Each row is a point. The points of each table are mixes of a few directions, plus a little noise. How many directions does each table use, and how many do they share? Where both have some left over, give the other angles between the two spaces (their principal angles), to ten degrees, smallest first.

First:
[[-41 -72]
 [-26 -46]
 [ 12  20]
 [ 36  62]
 [ 17  26]
 [  6   8]]
Second (4 x 2):
[[-51  61]
 [ 43 -51]
 [  3  -2]
 [  7  -8]]
Directions: first 1, second 1, shared 0; angles 70

First, 8 rows:
[[  8 -53 -11   7]
 [-26   4 -24  16]
 [ 29 -13  16 -51]
 [  6 -56 -15   1]
 [-24  -4 -29   1]
 [  8   4   2 -50]
 [-17 121  41  62]
 [ 15  -4  19  13]]
Second:
[[ 66  21 -68  28]
 [ 10   2 -12   4]
 [-63 -19  65 -27]
 [ 18   6 -19   8]
 [-33 -10  34 -14]]
Directions: first 3, second 1, shared 0; angles 80

First, 10 rows:
[[ -2  11 -22  22  25  15  -3  29]
 [  4 -16  31 -33 -35 -22   3 -41]
 [ -1   6 -11  13  14   9  -2  16]
 [  1  -9  16 -17 -19 -11   2 -21]
 [  4 -23  50 -50 -55 -33   5 -62]
 [  6 -38  75 -78 -85 -52   8 -96]
 [ -1   9 -18  19  21  12  -3  22]
 [ -5  28 -55  57  64  38  -6  71]
 [  1  -7  12 -11 -13  -8   2 -13]
 [ -6  37 -74  78  84  51  -9  96]]
Second (9 x 8):
[[ -95   18   26  -12   19   43    5   17]
 [  -8   27  -51   54   59   38   -6   67]
 [  51   -5  -22   15   -1  -17   -4    1]
 [ -19  -14   42  -40  -36  -15    5  -41]
 [ -48   -3   40  -33  -19    6    6  -25]
 [  88   -1  -56   42   17  -20   -8   22]
 [  72   -2  -43   35   12  -17   -7   17]
 [  65  -28   17  -26  -51  -50    0  -54]
 [-104   10   49  -33   -1   34    9   -6]]
Directions: first 1, second 2, shared 1

First (11 x 11):
[[   5   25  -63    4   23   -9    3   -3   -9   -7   -3]
 [ -80  -35   67   72   34  -35   17  -27    6   18   11]
 [  30   38  -65   -7    4    0   -3    7   -7  -10    0]
 [ -85  -62   60   10   34  -31    9  -21    2    2  -35]
 [  25   49  -42   12  -14  -23  -25   16  -15    4   -4]
 [  42   82   63    8  -50    6   15   30   27    1    4]
 [  10  -10   13  -19  -29  -11  -37   16  -14    5  -21]
 [   5  -39   42  -95  -36    0  -35   28   -7  -13  -79]
 [  30   45  -15   10   -9   10   10    8    7   -2   15]
 [ -18   12  -58   -3   85   53  110  -40   38  -34   28]
 [  35 -106   -2    8  -42   42  -60  -15  -27   37   79]]
Second (9 x 11):
[[ -17  -24   11   28    9   64  -55    1   21  -16   11]
 [  28   40  -18  -45  -15 -103   89   -1  -33   25  -17]
 [ -23  -33   15   37   12   85  -74    1   27  -21   14]
 [  30   43  -20  -48  -16 -111   96   -1  -36   28  -19]
 [ -17  -24   11   27    9   63  -55    0   20  -16   11]
 [  27   38  -17  -43  -14  -99   86   -1  -32   24  -17]
 [   5    6   -3   -7   -2  -17   14    0   -5    4   -3]
 [ -11  -15    7   17    6   39  -34    0   13   -9    7]
 [ -21  -30   14   34   11   78  -68    1   25  -20   13]]
Directions: first 5, second 1, shared 0; angles 60

First:
[[ -45   25  -51  -16  -13   60   20   36  -19   42   28   11   67   53]
 [  12  -51   28    0   23  -72    8  -10    9  -39 -105  -28  -10  -27]
 [ -12  -42    3  -13   20  -48   22   15   -1  -19 -106  -23   27    0]
 [ -28  -14  -24  -16    6   -2   24   25  -10    8  -53  -10   47   27]
 [ -17   29  -29   -6  -14   49    2   12  -12   28   52   14   22   26]
 [  24   41   11   15  -19   41  -27  -22    4   13  111   25  -42  -13]
 [  23   43    5   16  -20   46  -28  -21    5   15  117   27  -44  -10]
 [  44  -38   58   17   17  -69  -16  -35   22  -48  -44  -14  -66  -60]]
Second:
[[-34 -26  21 -69  62  53 -30  57 -27  22  21  22  48  28]
 [ -8  39 -37  25 -29   2  46   9 -14  -9  -5 -16   8  -7]
 [ 33 -12  14  51 -25 -17  20 -45  18 -26 -34  -8 -48 -14]
 [ 31  10 -36  75 -79 -42  26 -77  47  -2 -37 -16 -36   7]
 [ 12  12 -27  47 -46 -13  29 -38  19  -3 -26 -12 -13   8]
 [-23  57 -15 -29  21  -4  22  66 -48 -17  41 -15  19 -47]
 [ 19  60 -34  34 -51 -73  12 -23  12 -18  19 -27 -29 -56]
 [-49   6 -30 -76  23  26 -45  49 -10  57  48  18  83  44]
 [ 17 -14  -3  54 -31  10  39 -39  15 -11 -46  -5 -24  17]
 [  8 -75  88 -56  85  27 -63  16  -3  -5   4  29 -17   3]
 [ -7 -56  60 -60  70  33 -54  26  -7  10  12  27   9  16]]
Directions: first 2, second 4, shared 1; angles 70

First:
[[-10  -6  20  -3  10 -10  -2  10  -2  26  -1   0   0  -6  13  11 -17  23
    0 -17]
 [  9  22 -34   8 -26  10 -12 -31   5 -66   0  13  -2  20 -18  -3  27 -53
    5  30]
 [-12  -7  22  -3  11 -11  -2   9  -3  26  -2   1   0  -5  19  13 -18  25
    0 -19]
 [ 32  18 -62   8 -33  31   6 -26  11 -77   4  -1   0  18 -50 -38  54 -70
    0  54]
 [ -8 -16  26  -6  18  -8   6  21  -3  46  -1  -7   0 -13  16   5 -22  37
   -3 -22]
 [ 26  24 -57  10 -34  24  -3 -34   9 -84   4   5  -1  21 -41 -23  47 -72
    3  49]
 [-25  16  22   6  -4 -21 -27 -25  -6 -23  -7  26  -3  14  32  47 -23  -6
   12 -16]
 [ 25 -45   8 -17  35  17  47  65   1 104  10 -49   6 -39 -23 -59   1  63
  -24 -10]
 [-33  -8  56  -3  23 -29 -15   9 -11  47  -7  11  -1  -7  49  45 -49  51
    6 -47]]
Second, 10 rows:
[[  -3    4    0    1   -4   -2   -5   -7    0  -10    0    5   -1    4
     3    7   -2   -5    3    1]
 [  19   24  -51    9  -32   20   -5  -34    8  -78    3    8   -1   21
   -33  -16   41  -66    4   42]
 [ -19    5   23    2    3  -17  -15   -7   -6    3   -5   14   -2    5
    27   31  -23   11    7  -19]
 [ -18  -38   64  -15   47  -22   17   56  -10  121   -1  -19    3  -35
    36    6  -51   96  -11  -54]
 [  10   39  -54   16  -45   13  -23  -58    8 -120   -1   27   -4   37
   -26    6   41  -91   13   47]
 [  31   -1  -43   -1  -12   27   20    3    9  -18    7  -18    3   -2
   -43  -46   40  -29   -9   34]
 [   1   -3    2   -2    5    2    3    6    1    9    0   -4    0   -3
    -2   -4   -2    6   -2   -2]
 [ -22   -6   35   -2   16  -18   -8    9   -7   34   -5    6   -2   -5
    31   27  -31   35    2  -30]
 [   0  -35   35  -14   37   -4   25   51   -4   97    3  -27    4  -32
    10  -18  -23   70  -14  -31]
 [   1   13  -14    5  -15    3  -10  -19    2  -38   -1   10   -1   11
    -4    5   11  -28    5   12]]
Directions: first 2, second 2, shared 2
